Rows are points. Any point is a mix of the corners, with weights that add up to 1. It lies inside the corners' shape when no weight is negative. Say inside or outside, and name the corners with a negative weight.

Corners:
(1): +0.29	-0.90
(2): +0.39	+0.66
(3): -0.32	-0.30
Points:
-0.24	-0.23 -> inside
+0.10	-0.37 -> inside
-0.09	-0.98 -> outside (2)
-0.09	+0.30 -> outside (1)
+0.51	+0.41 -> outside (3)
+0.07	+0.18 -> inside
+0.33	+0.13 -> inside
-0.23	+0.04 -> outside (1)

Corners:
(1): -0.54	+0.56	-0.28	+0.37	-1.24	+0.53	+0.65	-0.11	-0.12	+0.21	-0.37
(2): +0.26	-0.48	-0.81	+0.22	-0.48	+0.37	+0.04	+0.52	-0.56	-0.53	+0.49
(3): +0.13	-0.61	+0.17	+0.14	+0.34	-0.36	+0.36	-0.13	+0.20	+0.78	-0.42
(4): -0.48	+0.45	-0.52	+0.24	+0.22	+0.49	-0.56	-0.70	+0.20	-0.13	-0.23
(5): -0.42	-0.23	-0.28	+0.52	-0.55	-0.20	-0.09	-0.76	-1.00	+0.53	-0.13
(6): -0.29	-0.28	+0.38	-0.38	+0.25	+0.41	-0.03	-1.09	-0.16	-0.35	-0.22
(7): +0.46	-0.31	+0.35	-0.16	-0.44	-0.22	+0.25	+0.27	-0.71	+0.72	+0.35
(8): -1.14	-0.06	-0.01	-0.23	-0.90	-0.06	-0.06	-1.01	+0.03	+0.09	+0.72
(9): -0.23	+0.16	-0.01	-0.12	+0.20	-0.40	-0.27	-0.01	+0.36	-0.54	-0.76
(10): +0.35	+0.29	-0.61	-0.02	+0.97	-0.92	+1.04	+0.02	-1.01	+0.01	-0.49
(11): -0.30	-0.20	-0.15	+0.31	+0.57	+0.07	-0.02	+0.23	-0.83	-0.46	+0.12
(12): +0.24	+0.06	+0.23	+0.75	-0.24	-0.62	+0.23	-0.28	-0.11	+0.08	+0.10
Points:
-0.11	+0.07	-0.11	+0.10	-0.25	+0.08	+0.08	-0.19	-0.28	+0.19	-0.04 -> inside
-0.09	-0.08	-0.05	+0.12	-0.18	-0.02	+0.23	-0.10	-0.19	+0.11	-0.03 -> outside (5)
-0.09	-0.21	-0.15	+0.15	+0.04	-0.15	+0.18	-0.34	-0.68	+0.22	+0.17 -> outside (1, 9)
-0.26	-0.07	-0.08	+0.10	-0.38	+0.01	+0.25	-0.28	-0.32	+0.06	-0.02 -> outside (4)
-0.19	+0.08	-0.20	+0.31	-0.07	-0.22	+0.17	-0.31	-0.16	-0.11	-0.22 -> outside (7)

Corners:
(1): -0.30	+0.55	+0.08	+0.21	+0.18	+0.10	+0.74	+0.60	-0.68	+0.22	+0.33	+0.30	+0.14	+1.17	-0.93	+0.30	+0.04	-0.05	+0.12	+0.45
(2): -0.40	+0.44	+0.25	-0.02	-0.10	+1.07	-0.26	+0.56	-0.18	-0.71	+0.52	-0.29	-0.29	-0.58	-0.20	+0.48	+0.28	+0.20	+0.29	+0.15
(3): -0.42	+0.22	+0.50	-0.23	-0.15	+0.46	-0.44	+0.59	-0.66	-0.30	+0.30	+0.12	-0.05	-0.06	+0.20	+0.25	+0.19	+0.31	+0.26	-1.47
(4): +1.38	+0.42	+0.41	+0.60	-0.34	-0.56	-0.39	-0.07	-0.42	-0.39	-0.17	-0.31	+0.38	-0.35	+0.12	-0.50	+0.14	-1.66	+0.15	+0.50
(5): -0.15	+0.24	+0.42	-0.08	-0.06	+0.04	-0.13	+0.50	+0.94	+0.34	-1.54	-0.30	+0.28	-0.22	+0.02	+0.01	+0.12	-0.25	+0.13	-0.06
(6): +0.16	+0.38	+0.53	-0.30	-0.28	-0.19	+0.33	+0.39	+1.17	-0.40	+0.16	-0.33	+0.34	-0.41	+0.10	-0.19	+0.11	+0.02	+0.10	+0.47
(7): -0.32	+0.21	-0.32	+0.43	+0.13	-0.18	-0.21	-0.36	-0.44	-0.41	-0.65	+0.04	-0.10	+0.42	+0.25	+0.42	+0.26	+0.05	+0.69	+0.10
(8): -0.18	+0.71	+0.00	-0.28	-0.38	-0.24	-0.32	+0.43	+0.12	+0.01	-0.14	-0.32	-0.18	+0.02	-0.11	-0.10	+0.04	+0.13	-0.24	+0.34
(9): -0.02	+0.45	+0.39	-0.14	+0.67	-0.08	-0.64	+0.53	+0.54	+0.24	+0.13	-0.38	-0.01	-0.39	+0.33	+0.17	-0.35	+0.52	-0.12	+0.67
(10): -0.49	+0.19	+0.16	+0.02	-0.24	+0.35	-0.30	+0.74	-0.10	+0.32	-0.04	-0.48	+0.48	-0.49	+0.26	-0.06	+0.27	+0.32	-0.11	+0.52
(11): +0.18	+0.14	+0.03	-0.28	-0.22	+0.08	-0.18	-0.78	+0.02	-0.16	+0.25	-0.24	+0.27	-0.44	-0.12	-0.07	-0.27	-0.04	+0.43	+0.19
(12): +0.70	-1.44	-1.82	+0.13	+0.40	-0.11	-0.33	+0.17	-0.41	-0.38	+0.14	-0.20	+0.01	-0.05	-0.10	+0.16	-0.25	-0.09	-0.20	+0.63
(13): -0.65	+0.18	+0.19	+0.07	-0.25	-0.42	-0.20	+0.43	-0.77	-1.13	+0.39	-0.23	-0.34	+1.32	-0.03	-1.57	-0.14	-0.18	-0.09	+0.21
(14): +0.17	+0.04	-0.21	+0.58	-0.27	-0.27	+0.37	+0.24	+0.18	-0.02	-0.28	-0.17	-0.14	-0.34	-0.46	-0.09	-0.46	+0.09	-0.27	+0.43
(15): -0.54	-0.05	-1.14	+0.07	+0.90	-0.29	-0.12	+0.55	-0.47	+0.29	-0.21	-0.30	+0.02	-0.53	+0.23	+0.18	-0.21	-0.05	+0.68	+0.62
(16): -0.13	-0.51	+0.28	-0.09	+0.59	+0.00	+0.49	+0.65	+0.22	+0.11	+0.31	+0.34	-1.78	-0.03	+0.20	+0.51	+0.19	-0.14	-0.30	+0.47
(17): -0.36	+0.51	+0.30	-0.06	-0.11	+0.51	-0.42	+0.39	-0.39	+0.20	+0.42	+1.42	-0.37	-0.01	+0.02	+0.24	-0.03	+0.34	+0.33	+0.18
(18): -0.51	+0.10	-0.04	-0.17	-0.18	-0.38	-0.22	+0.64	-0.54	-0.76	-0.50	-0.23	+0.33	+0.19	+0.09	-0.05	-0.68	-0.31	-0.20	+0.54
(19): -0.35	-0.21	+0.03	+0.08	-0.24	-0.56	-0.26	+0.38	-0.38	-0.06	+0.27	+0.45	-0.04	+0.29	-1.25	+0.25	+0.05	-0.13	-0.23	+0.29
(20): -0.55	+0.46	+0.12	+0.03	-0.08	+0.10	-0.30	+0.16	+0.96	+0.27	+0.43	+0.04	+0.07	+0.05	+0.06	+0.23	-0.25	-0.52	-0.09	+0.14
(21): +0.11	-0.03	+0.18	-0.06	-0.37	-0.28	-0.49	+0.57	+0.43	+0.09	+0.05	-0.32	-0.39	-0.40	+0.15	+0.21	-0.49	+0.24	+0.64	+0.57
Points:
+0.11	+0.18	-0.07	+0.04	-0.08	+0.00	-0.17	+0.29	-0.05	-0.25	-0.16	-0.31	+0.26	-0.16	+0.07	-0.13	-0.09	+0.02	+0.21	+0.32 -> outside (16, 19, 20)
-0.17	+0.11	-0.05	+0.06	+0.09	-0.03	-0.04	+0.54	-0.09	-0.05	+0.02	-0.04	-0.14	+0.09	-0.10	+0.12	-0.03	-0.06	+0.00	+0.36 -> outside (11)
-0.21	-0.10	-0.11	+0.15	+0.12	-0.18	-0.17	+0.32	-0.39	-0.06	-0.11	+0.10	-0.18	+0.14	-0.08	+0.07	-0.25	-0.19	+0.06	+0.27 -> outside (2, 6, 8)
+0.51	-0.42	+0.09	+0.36	-0.10	+0.15	-0.07	-0.28	+0.91	-0.14	+0.26	-0.05	-0.26	-0.65	-0.14	-0.13	+0.28	-0.20	-0.27	+0.74 -> outside (1, 3, 8, 15, 18, 21)
-0.12	+0.29	-0.10	-0.14	-0.10	+0.20	-0.78	+0.14	+0.03	-0.23	+0.05	-0.28	+0.36	-0.44	+0.27	+0.00	+0.19	-0.01	+0.51	-0.01 -> outside (1, 14, 16, 18)

Corners:
(1): +0.15	+0.94	-0.68	-0.13	-0.16	+0.34	-0.37	+0.22	-0.09	+0.18	+0.43	+0.18	-0.55	+0.85	+0.19	+0.53	+0.53	-0.13	-0.14	+0.27
(2): +0.54	+0.72	-0.69	+0.38	-0.44	+0.71	+0.06	-0.52	-0.30	+0.09	+0.14	+0.00	-0.07	+0.04	+0.25	+0.33	+0.19	+0.41	+0.00	+0.55
(3): +0.74	-0.68	+0.38	-0.69	-0.27	+0.71	+0.33	+0.44	+0.26	-0.73	-0.91	+0.91	+0.51	-0.04	+0.16	+0.91	+0.75	+0.10	-0.33	+0.20
(4): +0.45	+0.68	-0.33	+0.25	+0.40	+0.49	-0.33	-0.33	+0.19	+0.15	+0.19	+0.05	-0.82	+1.05	-0.14	+0.38	-0.13	-0.23	+0.42	+0.77
(5): -0.30	-0.72	+0.75	-0.05	+0.55	-0.17	-0.25	+0.19	-1.42	+0.11	-0.67	-0.26	+0.15	-1.24	+0.38	+0.00	+0.24	-0.16	-0.66	-0.03
(6): +0.38	+0.32	+0.23	-0.20	+0.14	+0.83	+0.94	+0.52	-0.30	+0.34	-0.20	+0.54	-0.04	+0.40	+0.93	+0.27	+0.32	+0.67	+0.21	+0.36
(7): -0.33	+0.94	-0.08	-0.66	+0.01	+0.59	-0.20	+0.02	-0.16	+0.28	+0.52	-0.05	-0.03	+0.61	-0.51	+0.21	-0.71	-0.72	+0.17	+0.50
(8): +0.04	-0.16	+0.19	-0.17	+0.15	+0.24	-0.22	+0.24	+0.13	-0.13	+0.21	+0.04	+0.47	-0.41	-0.40	+0.56	+0.02	+0.78	-0.07	-0.28
(9): -0.80	+1.17	+0.29	-0.11	+0.00	-0.56	-0.29	-0.22	-0.74	-0.08	-0.04	-0.03	-0.21	-0.24	+0.30	+0.17	-0.24	-0.29	+0.04	-0.38
(10): +0.01	-0.57	-0.51	-0.24	+0.25	-0.03	-0.44	+0.66	-0.96	-0.59	-1.09	-0.31	+0.14	-0.85	+0.03	+0.13	-0.04	+0.22	-0.39	-0.18
(11): +0.28	-0.49	+0.19	-0.18	+0.00	-0.16	+0.33	+0.31	-0.52	-0.43	-0.65	-0.64	+0.70	-0.88	+0.36	+0.06	+0.07	+0.01	-0.59	-0.15
(12): +0.97	+0.38	-0.06	+0.05	-0.32	+0.87	+0.20	+0.16	-0.04	+0.06	-0.54	+0.34	+0.85	+0.66	+0.42	-0.18	+0.06	+0.27	-0.04	-0.66
(13): -0.28	-1.08	-0.09	+0.57	+0.38	+0.36	+0.18	+0.94	-0.72	-0.56	-0.36	+0.35	+0.26	-0.16	+0.45	-0.13	+0.08	-0.48	+0.00	-0.07
(14): +0.15	+0.56	-0.57	+0.01	-0.79	-0.02	+0.03	-0.25	+0.76	+0.09	+0.21	+0.91	-0.02	+0.46	+0.23	+0.17	-0.10	-0.18	+0.28	+0.44
(15): -0.91	-0.03	+0.37	-0.47	-0.16	-0.68	+0.24	+0.41	-1.50	-0.45	-0.40	-0.01	-0.28	-0.65	-0.41	-0.80	-0.51	-0.24	-1.02	+0.15
(16): -0.08	-0.28	+0.61	-0.25	+0.00	-0.26	-0.24	+0.22	-0.64	-0.75	-0.15	+0.14	+0.38	-1.18	+0.48	-0.56	-0.63	-0.28	-0.49	+0.13
(17): +0.53	+0.35	-0.46	-0.13	-0.44	-0.01	-0.45	-0.72	-0.61	-0.23	-0.01	-0.02	-0.02	+0.71	+0.08	+0.23	-0.08	+0.34	+0.08	+0.35
(18): -0.31	+0.45	+0.41	+0.28	-0.14	+0.37	-0.29	+0.02	-0.34	+0.62	+0.19	-0.41	-0.61	+0.31	-0.13	+0.74	-0.64	-0.35	-0.05	+0.34
(19): +0.45	+0.09	-0.95	-0.05	-0.95	+0.41	+0.44	-0.08	+0.32	-0.15	+0.53	-0.13	-0.47	+0.02	+0.26	-0.60	-0.06	-0.23	+0.31	-0.25
(20): -1.00	-0.19	+0.16	-0.16	-0.03	-0.33	-0.88	-0.01	-0.70	-0.56	-0.32	-0.59	+0.07	-0.77	-0.17	-0.36	-0.06	+0.01	-0.36	+0.13
(21): +1.42	+1.42	-0.61	-0.31	-0.36	+0.50	-0.18	+0.19	+0.11	+0.07	+0.24	-0.24	-0.37	+1.02	+0.05	+0.25	+0.83	-0.12	+0.92	+0.76
Points:
+0.20	+0.23	-0.10	-0.17	-0.11	+0.29	-0.02	+0.18	-0.09	-0.13	-0.12	+0.11	+0.03	+0.15	+0.20	+0.25	+0.02	-0.01	+0.07	+0.14 -> outside (2, 5, 15)
+0.33	-0.01	-0.12	-0.06	-0.20	+0.18	+0.06	-0.01	-0.33	-0.30	-0.33	+0.20	+0.21	-0.12	+0.28	+0.01	+0.14	+0.19	-0.09	+0.10 -> outside (1, 7, 18)
+0.10	-0.02	-0.04	+0.03	-0.06	+0.09	-0.14	+0.14	-0.36	-0.23	-0.18	+0.03	+0.06	-0.16	+0.16	+0.09	+0.02	-0.08	-0.12	+0.07 -> outside (6, 7)
+0.26	-0.16	-0.14	-0.02	-0.09	+0.35	+0.08	+0.24	-0.34	-0.30	-0.23	+0.03	+0.07	-0.04	+0.25	+0.03	+0.02	+0.21	-0.30	+0.11 -> outside (5, 7, 9, 14, 21)
+0.15	+0.17	-0.12	-0.08	-0.15	+0.20	+0.02	+0.08	-0.40	-0.12	-0.14	+0.08	-0.05	+0.05	+0.23	+0.02	+0.01	-0.06	-0.07	+0.18 -> outside (8)
+0.23	-0.05	-0.14	+0.03	+0.14	+0.43	+0.15	+0.46	-0.76	+0.00	-0.28	-0.31	-0.07	-0.22	+0.29	-0.09	-0.10	-0.25	-0.18	+0.09 -> outside (3, 8, 9, 14, 17, 20)
+0.05	+0.65	+0.07	-0.23	+0.00	+0.13	-0.15	+0.05	-0.48	-0.05	-0.08	-0.27	+0.12	+0.05	+0.01	+0.10	-0.23	+0.04	-0.13	+0.06 -> outside (3, 5, 13, 14, 19)
+0.09	+0.15	-0.14	-0.14	-0.09	+0.21	-0.09	+0.18	-0.37	-0.15	-0.19	+0.06	-0.05	-0.05	+0.18	+0.19	+0.12	-0.01	-0.13	+0.09 -> inside
+0.09	+0.31	-0.06	-0.18	-0.21	+0.10	-0.07	-0.05	-0.28	-0.06	-0.06	+0.05	-0.09	-0.10	+0.14	+0.17	-0.02	-0.01	-0.10	+0.25 -> outside (12, 13)
